Each row of a before or after table is a point. The points were changed in one or more steps. Then noise was added and the rows were shuffled. The steps act on columns, c1 being the first. What was done? A step turns or swaps two columns, mirrors them in a line or flattens them onto one, adds a multiple of one to another, or multiplies or shifts one. Angles are multiples of 10 degrees, from the lower column toward the higher: turns from -170 to 170, lines from 10 to 170 but not 90. Use the fewest steps. Two steps may share a column if one is a turn and the other turns, adds or multiplies; they go together, in the order done. Otherwise the lowest column goes first.

Before (11 x 2)
-16 -48
14 12
-60 19
35 16
1 38
-41 -6
44 25
-39 -11
-29 13
21 27
2 -7
After (11 x 2)
14 -27
39 -4
29 21
-12 -42
7 17
19 -56
15 33
-7 -36
-48 -13
-8 4
21 46
Steps: swap c1 and c2

Before (14 x 4)
6 8 -11 -4
14 8 -9 2
-18 7 -24 -1
10 0 -3 2
9 -7 0 -6
13 4 -17 3
1 2 5 -1
1 7 1 9
9 8 -5 4
8 -13 2 7
10 -2 3 -7
5 2 0 -5
2 7 1 -5
-2 3 1 -7
After (14 x 4)
2 4 3 -9
-18 5 -60 -4
1 1 13 -1
-2 -2 3 -8
12 5 -42 1
1 10 2 4
7 -9 6 12
9 8 -12 -1
6 0 0 -5
9 1 -7 2
10 -5 6 -5
10 -8 -1 -3
5 5 -28 -8
14 7 -23 -2
Steps: turn c2 and c4 by -30 degrees; multiply c3 by 2.5

Before (8 x 8)
-19 -3 2 10 13 -17 -8 4
37 -1 -6 -5 7 3 -32 14
50 -18 32 1 48 1 -29 -10
-4 8 52 -15 -44 20 4 -56
19 -31 9 -18 18 9 3 28
2 46 20 19 -34 31 13 3
-2 51 8 -20 -14 -35 11 -5
36 32 -24 24 -16 20 23 4
After (8 x 8)
-2 21 -33 35 63 -10 6 47
-1 40 30 -22 5 2 -40 6
-7 19 -7 21 19 62 -6 -3
-8 -11 -2 -11 -9 11 20 4
49 -8 -46 3 -36 -12 -31 11
10 -17 -17 9 -8 -31 -19 -34
44 2 8 2 -10 -4 -14 -20
-16 52 -5 -13 41 7 -7 5
Steps: mirror c1 and c7 in the line at 150 degrees; mirror c2 and c6 in the line at 20 degrees; turn c3 and c5 by 160 degrees; turn c4 and c8 by 160 degrees

Before (14 x 11)
-11 25 -24 -35 -38 5 12 -5 22 15 24
19 -15 -24 22 -17 15 -9 10 4 27 -12
-29 0 -32 -26 -45 45 2 -51 -8 -12 -10
21 -17 -60 -8 -18 -12 -16 -28 0 -29 0
5 41 1 30 -32 20 -21 25 7 -6 -16
-16 31 -14 -40 7 25 12 2 5 -1 -8
10 10 39 5 -9 10 8 10 -27 10 5
53 -17 3 3 -38 -29 -22 -9 38 -16 0
44 30 -29 -26 -13 -2 -8 13 -6 24 -18
38 -9 -25 26 -7 12 16 -33 -33 33 -6
13 12 -50 -5 12 33 -11 -20 -29 -16 21
-3 3 -12 11 15 -21 -28 -20 -5 34 20
10 -19 -31 -9 -7 10 -33 -49 24 6 44
33 28 -14 -24 26 -29 35 -31 -6 20 -2
After (14 x 11)
2 0 38 -10 -10 10 9 11 -24 8 -1
11 -17 -24 -37 -5 14 16 -35 -30 33 -9
25 42 3 -18 -26 18 -23 24 -2 -7 -29
-33 31 -17 29 9 25 14 5 1 2 -4
-38 31 -29 -12 -5 -5 -5 13 -11 23 -21
-20 -14 -57 -9 -15 -14 -19 -27 2 -28 -6
13 2 -10 -2 3 -20 -26 -18 -5 35 23
-19 -14 3 -32 -35 -30 -18 -11 42 -17 -12
-6 4 -52 -7 7 34 -14 -19 -28 -17 27
-13 0 -31 31 -39 46 1 -52 -8 -10 -25
-28 31 -24 24 -42 10 12 -7 18 13 9
-33 27 -11 -4 28 -30 34 -34 -8 21 3
-11 -13 -32 -3 -25 11 -28 -49 24 5 41
16 -13 -25 -22 -9 17 -11 6 10 24 -17
Steps: multiply c1 by 0.7; turn c1 and c4 by -120 degrees; turn c2 and c9 by -10 degrees; turn c5 and c11 by 20 degrees

Before (9 x 18)
25 -12 16 2 -35 37 26 19 2 19 -8 -19 -15 -25 -19 12 -8 -5
-16 -13 -20 -25 20 -13 4 -26 5 -15 9 -10 24 11 47 -2 -24 46
17 -5 12 26 -28 16 27 7 -9 22 -14 12 -11 -9 -7 21 -19 31
-15 -3 -16 -31 44 1 -14 -22 10 19 -8 -2 14 -15 33 -5 -18 32
40 -13 -2 -10 5 -15 -10 15 10 -9 26 15 14 -2 -17 -19 -16 10
36 7 -16 12 8 -14 16 20 -3 -14 20 5 -4 -1 -8 -18 5 0
29 3 18 -9 9 -13 0 -3 16 -4 1 -1 10 9 -12 -15 11 -2
21 8 10 5 -26 -5 20 35 17 22 -6 -5 -8 -13 5 5 -18 26
11 10 13 26 -39 24 15 1 9 16 13 1 -16 -15 11 30 -20 3
After (9 x 18)
12 26 3 21 -40 40 12 -3 9 19 17 2 -13 -25 12 29 4 12
26 -29 -5 1 -34 60 -10 11 4 19 30 -18 -15 -22 -22 10 17 15
16 -9 29 26 -28 26 -14 5 -11 21 24 11 -11 -21 -6 20 -8 15
21 20 22 6 -25 -9 -8 31 18 24 17 -4 -13 -18 3 2 -2 12
28 7 -3 -8 10 -22 4 -4 17 -9 -3 1 9 13 -10 -18 4 16
40 -29 9 -9 7 -26 24 15 9 -9 -7 16 14 -11 -15 -17 -11 -4
-17 -8 34 -33 44 7 -10 -30 11 21 -14 -4 14 -26 29 -7 1 -15
37 22 1 14 11 -20 21 23 -7 -13 15 6 -6 1 -8 -17 5 -14
-14 -33 43 -24 20 -24 9 -22 3 -12 4 -11 24 -8 46 -1 -27 -21
Steps: multiply c2 by 2.5; swap c3 and c18; multiply c6 by 1.6; swap c7 and c11; add 0.3 times c14 to c8; turn c14 and c17 by -50 degrees

Before (13 x 24)
1 54 1 4 2 3 7 2 -41 2 -8 2 9 -10 8 -10 19 -9 13 -13 10 -3 10 -9
14 -11 5 -6 -11 5 -11 -2 6 0 8 -6 13 -4 2 1 -3 6 9 14 -9 -1 -2 3
10 -11 26 6 -10 0 9 -6 -41 20 4 10 7 -4 13 -2 -3 -6 9 0 2 -8 11 -7
2 -6 1 -1 -2 14 3 -4 -22 -4 4 4 1 -8 4 -8 17 6 -15 -6 6 -5 9 -4
-23 -5 18 6 24 38 3 -4 -1 16 2 3 12 -10 9 -1 26 2 14 -6 5 6 10 6
-6 -6 -2 5 -8 14 -11 14 -6 1 -4 -2 4 -3 5 3 0 6 10 -10 -7 -10 6 4
13 -4 6 2 3 2 0 -6 1 19 -2 9 7 -1 -16 -5 -1 5 -16 -3 0 1 -60 7
4 9 17 6 -12 -1 -10 17 -18 -2 59 -1 12 -9 -9 6 -3 1 -3 2 -8 -8 -9 8
14 -12 4 8 23 8 -4 2 -12 5 -7 -3 12 18 12 -5 -2 -1 12 14 19 13 -17 -8
11 -3 -1 3 -1 4 6 -1 3 -1 -6 -6 -16 -8 -10 -4 -5 11 10 8 -10 13 -11 1
8 -12 18 6 -4 2 -6 15 8 5 13 3 -2 4 10 -7 -3 8 -1 13 24 3 9 3
15 -2 12 7 -6 4 -8 -4 -15 9 -8 9 -10 17 -2 -3 21 4 13 -2 -7 33 3 -18
-14 -14 -5 -11 6 20 10 -1 5 13 -1 4 -1 10 11 6 18 1 -16 7 -7 -5 0 -3
After (13 x 24)
11 13 13 6 24 37 -13 -4 -1 14 -6 3 12 -10 9 -1 26 -9 13 -3 5 6 0 6
-20 17 23 6 -10 0 5 -6 -41 11 1 10 7 -4 13 -2 -2 -17 9 -4 2 -8 0 -7
-4 -1 12 -6 -11 5 18 -2 6 4 15 -6 13 -4 2 1 -3 4 9 -6 -9 -1 0 3
9 19 0 6 -13 -1 6 17 -18 -1 12 -1 12 -9 -9 7 -3 2 -3 -58 -8 -8 1 8
-5 10 7 7 -7 4 15 -4 -15 10 -4 10 -10 17 -2 -3 21 -2 13 7 -7 32 0 -18
-7 10 19 6 -4 2 14 15 8 9 15 3 -2 4 10 -7 -3 3 -1 -11 24 3 0 3
9 -5 4 4 -7 14 7 14 -6 5 -10 -2 4 -3 5 3 0 4 10 2 -7 -10 0 4
-6 -2 6 -1 -2 14 1 -4 -22 1 -5 4 1 -8 4 -8 17 7 -15 -6 6 -5 0 -4
-2 -11 10 -11 6 20 -11 -1 4 11 7 4 -1 10 11 6 18 -8 -16 2 -7 -5 0 -3
-1 4 7 2 3 2 1 -6 1 18 -4 8 7 -1 -16 -5 -1 -9 -16 1 0 1 0 7
-7 -2 2 3 -1 3 -2 -1 3 6 6 -6 -16 -8 -10 -4 -5 9 10 7 -10 13 0 1
-10 28 -46 4 2 3 -2 2 -41 -4 -14 2 9 -10 8 -10 19 -8 12 6 10 -3 0 -9
-14 -2 12 8 23 8 17 2 -12 3 13 -3 11 18 12 -5 -2 -4 12 9 19 13 0 -8
Steps: add 0.7 times c15 to c1; turn c1 and c7 by 140 degrees; turn c2 and c3 by -60 degrees; turn c10 and c18 by -40 degrees; turn c11 and c20 by -80 degrees; multiply c23 by 0

Before (11 x 48)
2 -10 16 -18 7 -9 1 -17 -12 -12 -21 24 24 -10 3 -16 16 -23 19 22 -3 -8 3 1 22 -7 9 12 15 -5 9 3 2 19 13 -8 17 -18 -6 -4 -7 -5 12 -15 -11 -3 19 1
-6 13 -8 -15 -21 -2 -39 22 18 15 14 -30 10 -16 -8 2 -30 26 -31 -13 -21 -45 -25 15 -28 -23 -37 -11 -15 13 4 24 -16 -11 -9 -8 -8 -33 8 23 -28 10 11 24 34 13 -7 -45
4 7 7 -23 -6 18 26 -15 -12 -2 -10 10 18 -7 1 -27 16 -25 30 21 -1 -1 -4 23 12 -19 -7 13 19 -9 26 -30 12 4 21 2 9 7 8 0 -26 -5 -10 -21 -33 -15 3 -1
10 0 15 -21 11 -8 34 -5 -28 -11 -18 17 -6 -16 18 0 3 -3 30 -25 1 7 0 14 8 -20 5 13 14 -6 21 -17 -14 35 13 8 16 -29 7 -2 -36 5 -13 -18 -25 -14 -11 7
-25 -9 -32 4 0 34 -11 -21 12 -11 -10 -14 0 4 6 0 27 -7 -29 43 19 -28 10 16 20 -21 10 35 6 17 0 3 30 6 23 23 -7 -3 -9 -10 11 6 -33 -23 12 2 29 -29
9 -13 -31 4 -17 24 -28 -23 -10 -11 1 -48 29 17 -4 32 28 -28 -15 21 33 -42 26 20 6 -6 16 23 7 18 -6 0 19 15 6 41 -11 23 2 -20 -15 23 -32 2 1 2 38 -18
0 15 15 -30 -8 -3 12 -5 -6 9 -26 10 9 -35 -18 -23 -17 -2 0 -25 -17 5 7 6 15 -27 -20 24 0 -18 3 -29 -8 3 9 1 31 -22 -10 9 -12 15 20 13 -15 3 -19 5
4 -21 -2 -27 15 3 3 -19 -17 -21 -17 -7 20 -1 23 13 10 -36 2 8 -10 12 9 15 0 -26 -21 34 30 19 29 -15 18 10 11 14 18 10 -17 0 1 0 -11 -6 -26 -14 1 0
-12 -28 2 -4 0 5 11 -38 -25 -14 -4 -2 0 -1 3 -10 11 -19 -3 20 30 -23 9 12 -6 -17 1 15 29 -8 1 -12 26 10 35 11 -1 2 -7 -11 -9 -19 -9 -5 -16 2 9 0
28 15 -18 13 -29 -14 -35 22 26 -4 26 -29 -4 -21 -46 25 -19 3 -18 8 6 -31 -27 2 -53 -47 -14 17 -52 20 -21 10 -3 -18 -20 -6 -11 -19 26 26 -14 37 -13 32 20 34 -2 -23
15 15 27 -20 -16 -18 8 4 -1 18 -1 6 -17 -6 -34 -9 -10 8 -29 -21 -22 -1 -9 21 -9 -23 -26 0 -8 1 28 10 -27 -3 -16 0 -1 -24 13 6 -20 18 25 -4 11 4 -11 -5
After (11 x 48)
4 -22 -3 -28 17 1 5 -21 -17 -19 -16 20 20 -1 21 15 20 -38 2 6 -9 13 10 13 -32 -27 -22 19 -23 17 30 -15 20 9 11 3 -7 12 -17 0 1 0 -9 -6 -25 -11 2 -2
-5 11 -10 -14 -21 -1 -36 21 12 16 16 20 9 -15 -9 2 -32 26 -31 -12 -20 -45 -25 18 -5 -24 -37 -31 28 12 2 25 -16 -10 -7 7 -12 -34 8 24 -28 9 10 23 33 11 -6 1
2 -10 16 -18 7 -9 1 -16 -19 -12 -21 -14 24 -11 3 -16 19 -22 20 22 -3 -7 3 1 2 -8 9 24 -25 -4 9 6 2 19 14 -8 0 -19 -7 -5 -6 -3 10 -15 -12 -3 18 1
6 8 7 -23 -8 17 25 -15 -12 -1 -10 1 17 -9 0 -26 16 -25 31 20 -1 -1 -3 20 -6 -17 -8 15 -22 -9 26 -28 12 3 23 -5 3 9 9 1 -26 -6 -11 -21 -33 -14 3 0
-1 16 15 -31 -8 -2 12 -4 -23 9 -27 -10 6 -35 -18 -23 -3 -2 -1 -26 -18 5 8 5 -15 -27 -21 26 -5 -17 3 -29 -11 2 9 -7 -28 -22 -7 10 -13 16 19 14 -16 3 -19 0
17 14 28 -20 -15 -17 7 4 6 18 -2 -10 -16 -6 -35 -9 -5 7 -31 -21 -23 0 -9 18 -5 -23 -25 -7 4 4 28 7 -26 -3 -16 9 -10 -24 12 6 -21 18 23 -5 12 4 -12 1
8 -1 13 -23 10 -8 35 -5 -13 -10 -18 -9 -4 -14 19 1 25 -3 30 -25 1 8 1 14 -9 -21 7 12 -21 -5 22 -17 -15 34 12 0 -16 -28 8 0 -36 6 -10 -18 -23 -15 -9 -2
-13 -27 3 -4 0 5 12 -37 2 -12 -4 15 0 -1 1 -10 27 -19 -3 20 30 -22 7 13 -16 -17 2 3 -24 -6 2 -15 26 9 32 6 -3 0 -8 -9 -9 -19 -9 -7 -17 2 10 1
-24 -9 -34 3 -1 34 -11 -20 -5 -11 -11 13 0 4 5 -1 3 -5 -28 43 18 -29 9 15 -19 -22 10 34 3 17 -1 -5 30 4 22 21 29 -5 -9 -12 12 6 -34 -23 12 3 29 -2
8 -14 -31 3 -17 22 -29 -25 5 -10 1 46 27 17 -5 30 24 -27 -17 22 33 -41 26 20 -19 -8 15 17 19 18 -6 -16 19 14 6 43 23 25 1 -22 -14 22 -31 2 2 4 37 0
27 15 -18 13 -28 -16 -35 23 12 -5 27 -3 -5 -20 -44 26 -33 3 -19 8 6 -32 -27 3 -42 -48 -14 -36 61 22 -22 8 -4 -18 -20 6 -1 -19 26 27 -14 39 -13 34 17 33 -2 -1
Steps: add -0.3 times c5 to c36; turn c32 and c36 by 20 degrees; turn c9 and c17 by -60 degrees; turn c9 and c37 by 110 degrees; turn c12 and c29 by -150 degrees; turn c25 and c28 by 60 degrees; multiply c48 by 0

Before (8 x 64)
-18 -26 10 -11 5 32 22 -15 -26 19 -6 7 -1 -41 8 -9 0 1 -8 44 -16 7 -10 -20 26 10 -10 -6 21 33 -22 -2 3 -4 4 6 10 7 9 -7 22 -3 -10 11 -3 -4 32 -5 -22 -5 8 0 -20 4 -8 15 10 -10 -12 -16 -12 -5 -9 13
-19 -30 4 -2 -2 17 24 -8 -5 12 16 2 -17 -42 15 -9 -1 1 0 -3 -11 -3 -5 -16 25 0 -10 -2 24 13 -21 5 -19 -18 -15 16 12 4 20 -13 12 -13 -9 -5 -6 20 12 -7 -20 10 9 -23 -2 17 -9 23 -4 5 -28 -6 -20 -11 -14 23
11 13 10 -39 3 27 4 31 0 -5 19 4 -27 -43 2 -37 13 -11 3 3 5 18 -4 21 4 22 -15 14 4 26 8 27 8 6 27 12 -21 -24 22 10 -16 18 20 14 -20 -15 32 19 -14 3 5 31 21 5 -14 1 -3 5 2 14 13 1 7 -8
-13 24 -30 14 18 -29 24 -13 13 3 10 12 16 23 -16 -34 -14 21 -14 3 23 -16 -1 -7 -14 8 -53 23 8 -20 -4 -38 21 -4 -20 29 -31 -13 -24 13 7 32 -22 16 22 -36 5 16 4 -13 -23 0 12 -8 -2 -20 -24 16 -6 45 9 3 -1 -11
-10 -24 22 -18 -6 21 18 -22 1 20 -4 1 -14 -28 26 12 -13 -22 12 23 -24 -4 3 -23 8 -14 -18 27 29 12 -5 20 -15 -7 10 -9 -1 12 6 -12 22 1 -21 24 -3 28 15 -10 -29 -31 9 1 -17 38 0 25 8 -12 -27 -20 -17 -9 -26 6
-6 17 -31 32 18 -7 31 31 24 4 27 35 18 12 5 -13 -15 37 9 24 35 -26 31 4 -22 -5 -40 30 -3 -10 5 -13 24 -19 28 19 -19 -25 -16 19 -5 12 -36 13 44 -26 -15 22 17 -7 -27 2 -9 12 4 -4 -1 -11 0 38 17 -13 17 5
11 -24 26 -4 20 6 28 -27 -25 19 -13 9 10 -29 10 2 -6 -11 4 12 -8 5 -12 -13 17 -3 12 1 27 17 -17 10 -6 -13 7 3 -2 11 7 -6 9 -18 -13 13 -8 12 9 20 -30 -4 18 7 3 8 -17 25 7 4 -14 -3 -31 -11 -4 26
-4 -4 -25 -6 14 -6 1 -10 36 12 12 0 31 27 -23 -47 -34 8 0 4 42 0 9 -29 -11 3 -47 4 -9 -28 18 -19 11 -17 -2 -3 -24 -8 -32 18 -2 22 -13 20 46 -23 3 12 4 4 -33 11 9 -2 -19 -17 -9 15 -25 22 30 21 -31 -17
After (8 x 64)
-5 -4 -24 -6 14 -5 1 -9 37 13 11 0 30 26 -22 48 -33 9 -1 4 42 0 10 -29 10 2 -48 -10 -8 -26 17 9 12 -10 -1 -4 -23 -8 -32 19 -35 23 -14 21 47 -23 3 13 4 3 -34 11 10 29 -18 -17 -8 14 -26 16 30 21 -31 -17
-13 25 -28 14 18 -29 23 -13 14 3 10 12 16 23 -16 30 -14 21 -14 2 23 -15 0 -6 -8 7 -54 -14 8 -20 -4 13 21 -14 -20 -32 -30 -13 -24 14 -15 32 -22 16 22 -36 5 17 4 -13 -23 0 11 61 -3 -21 -25 15 -5 24 8 3 0 -10
-17 -26 10 -10 6 32 21 -15 -26 21 -6 7 -1 -42 8 10 0 0 -8 45 -15 6 -9 -19 -24 11 -10 5 20 33 -22 5 2 -1 5 13 9 7 7 -5 14 -3 -11 10 -4 -5 31 -4 -22 -6 8 0 -19 2 -8 14 10 -9 -12 -10 -13 -5 -9 14
-19 -29 4 -3 -3 18 24 -8 -6 11 15 2 -18 -42 15 18 -2 1 -1 -3 -12 -4 -6 -16 -29 0 -9 2 23 12 -20 13 -20 10 -16 4 12 3 20 -14 1 -13 -9 -5 -7 21 12 -7 -19 10 10 -24 -2 -12 -9 24 -4 6 -29 -3 -20 -10 -16 24
-10 -24 22 -18 -6 21 19 -21 1 20 -4 0 -15 -28 26 -7 -13 -22 13 24 -24 -2 3 -23 0 -14 -18 16 30 13 -5 25 -15 12 10 12 -1 12 6 -12 27 1 -20 25 -2 28 15 -9 -30 -31 9 1 -18 -43 0 25 7 -11 -26 -27 -18 -9 -26 6
11 13 11 -39 3 27 4 31 1 -3 18 4 -27 -42 2 30 13 -11 4 3 4 18 -4 22 -10 22 -16 -3 3 26 7 -11 8 -24 28 -6 -20 -25 22 9 -36 18 21 14 -20 -15 33 19 -14 3 5 31 22 -43 -14 1 -3 4 2 4 13 0 7 -8
-6 18 -32 33 20 -7 32 31 24 5 27 35 18 13 5 21 -15 37 9 23 36 -26 31 2 5 -6 -40 -8 -3 -10 6 18 24 10 29 -30 -20 -25 -16 20 -20 12 -36 13 44 -25 -17 22 16 -7 -27 2 -8 17 5 -4 -1 -11 -1 16 17 -13 17 6
11 -24 25 -4 20 6 28 -27 -24 20 -14 8 10 -28 10 5 -5 -11 4 12 -8 5 -11 -14 -15 -4 11 2 27 18 -17 3 -6 12 6 9 -3 12 7 -6 4 -18 -13 14 -8 11 9 19 -30 -4 19 6 3 -18 -17 25 8 4 -14 -2 -31 -10 -4 26
Steps: turn c16 and c34 by 150 degrees; add -0.7 times c16 to c41; turn c25 and c36 by 140 degrees; flatten c28 and c60 onto the line at 120 degrees; multiply c32 by 1.6; turn c32 and c54 by -110 degrees

Before (8 x 64)
-17 -8 -3 15 -21 -8 4 1 29 25 -21 3 20 18 -11 32 13 25 -8 -18 -22 23 38 -4 -14 -31 -14 -28 7 -5 11 -9 -10 -7 -18 2 -20 -16 31 -23 -18 9 -5 -14 -13 0 22 -8 -3 16 12 -11 8 3 -9 -9 14 20 -29 -6 2 -9 22 6
-28 14 7 13 19 -31 10 11 -14 -17 -15 -15 18 17 13 15 -1 -23 -2 1 -3 -10 -11 -6 -22 8 -1 -5 9 -39 13 -17 -25 13 -6 4 -23 11 12 -20 -6 5 17 4 15 0 9 0 -12 -18 4 2 -2 18 17 17 -26 8 -11 -10 13 -21 -2 4
21 -6 18 -25 7 15 8 17 22 11 1 2 -10 -7 -8 -6 0 -15 8 -24 22 5 -1 2 -7 6 5 7 16 -3 -3 8 10 3 -14 -2 16 -21 -14 -31 -6 18 17 -17 9 19 -2 17 8 19 -13 -17 -30 1 -5 36 -23 0 2 -8 -20 16 7 13
20 -14 -22 -21 -22 15 6 -3 20 10 24 -12 -13 7 -23 11 0 3 -22 9 17 -3 34 4 -22 4 -6 6 -16 6 -6 -2 4 -22 -17 21 3 16 -5 6 -9 -22 -10 1 11 10 -7 16 16 -24 5 2 0 -18 7 14 -16 4 18 17 22 9 15 -8
-5 -8 -12 7 16 -34 -15 3 -12 12 2 3 6 -26 -27 -11 21 -18 -19 -16 0 9 -7 -3 -17 7 11 -2 24 -3 -24 5 9 -11 26 2 21 24 -11 -1 -12 -1 -21 22 29 2 34 9 -15 -9 -15 -24 -22 6 -10 -6 15 21 -30 34 1 11 -10 12
11 -13 3 -23 -3 -29 20 12 -4 -14 9 -12 16 12 2 10 -9 30 11 -3 26 -9 30 -12 -20 -12 2 1 30 0 -18 -1 -2 2 13 -16 -2 -16 0 18 16 -11 -14 16 -7 -12 -3 -7 15 -30 18 -5 -12 -8 -8 0 -29 -25 -4 23 -18 5 -16 16
11 -6 -16 -25 -24 -13 -26 -23 -1 -12 18 -2 25 -24 -7 24 14 11 19 11 -4 30 22 19 10 9 -7 -3 21 4 5 -7 -7 -2 -15 -3 -10 -15 4 8 4 -19 12 -5 -18 7 34 10 -18 10 -12 4 3 -12 4 4 0 7 15 -7 17 -7 8 15
-17 10 1 -24 17 -10 10 15 2 10 -1 6 3 -6 14 -6 -13 -11 -14 -12 -16 19 -11 -22 19 -31 -6 21 1 -23 -16 -7 -6 -34 -10 14 22 4 14 6 -20 -23 20 -7 -13 -4 -14 11 -8 -4 5 16 2 13 1 -1 -13 -8 15 29 -5 5 10 -14
After (8 x 64)
22 15 20 22 7 15 10 18 21 12 0 1 -11 -7 -8 16 0 -15 8 -60 -24 5 -3 2 -8 5 5 6 19 -6 -2 10 7 3 -12 -1 18 -20 -12 -30 -7 8 16 -19 9 19 -1 19 9 20 -13 -19 -27 -1 -5 36 -25 0 7 -9 13 15 5 12
-5 8 -11 1 16 -35 -15 5 -11 13 2 5 5 -26 -28 -3 21 -17 -18 -42 6 7 -7 -3 -19 9 11 -4 24 31 -24 6 24 -9 23 4 23 23 -12 1 -13 10 -22 20 29 1 34 9 -13 -9 -16 -24 -21 8 -11 -6 14 21 -24 36 -6 11 -8 11
-17 -4 -2 -14 17 -10 9 15 0 11 1 5 2 -7 17 -25 -13 -11 -15 -30 -24 21 -13 -24 21 -31 -6 21 2 -43 -18 -4 -14 -34 -9 14 20 4 14 6 -21 2 20 -7 -13 -7 -13 9 -9 -3 3 16 2 11 0 -3 -15 -10 11 30 12 3 8 -14
-17 4 -1 -22 -23 -7 3 2 32 25 -22 3 18 19 -12 15 12 24 -9 -44 16 26 39 -5 -11 -31 -15 -27 9 16 11 -10 9 -9 -18 1 -21 -17 31 -24 -17 -29 -6 -13 -14 2 21 -6 -3 13 12 -9 8 3 -10 -9 15 21 -30 -4 -6 -9 22 5
12 -5 -12 -6 -24 -13 -27 -23 -3 -12 21 0 25 -25 -7 -16 12 11 21 31 -27 31 21 19 7 11 -7 -1 19 23 6 -5 -11 -4 -15 -1 -9 -17 2 7 3 -25 9 -4 -18 5 33 10 -20 9 -14 3 1 -11 4 4 1 7 8 -9 -18 -8 7 12
21 -2 -20 18 -23 15 5 -3 18 11 25 -13 -11 6 -24 -19 2 2 -23 23 -21 -5 34 3 -24 3 -6 6 -14 5 -6 0 -4 -20 -16 20 3 15 -5 5 -11 -12 -9 1 10 10 -8 17 18 -26 5 0 0 -19 6 13 -16 3 17 18 -26 9 14 -6
-26 -17 6 -3 19 -31 12 14 -15 -18 -14 -17 17 19 13 8 -2 -24 -4 2 15 -10 -12 -7 -22 7 -3 -5 10 -40 14 -19 -16 15 -6 2 -22 11 10 -17 -7 -12 17 5 15 -1 10 -3 -11 -18 2 0 -2 19 20 19 -27 8 -23 -12 2 -20 -4 5
10 21 5 26 -4 -30 21 13 -4 -14 8 -10 16 13 1 -8 -10 31 12 -7 -23 -8 30 -12 -19 -14 3 2 29 -14 -20 -2 1 2 12 -14 -2 -16 2 18 18 -16 -13 17 -5 -11 -3 -6 17 -30 17 -6 -14 -9 -11 0 -31 -25 -3 25 7 4 -14 17
Steps: turn c2 and c61 by 140 degrees; swap c4 and c21; turn c16 and c42 by -80 degrees; add 1.5 times c17 to c30; multiply c20 by 2.5; turn c33 and c59 by 30 degrees
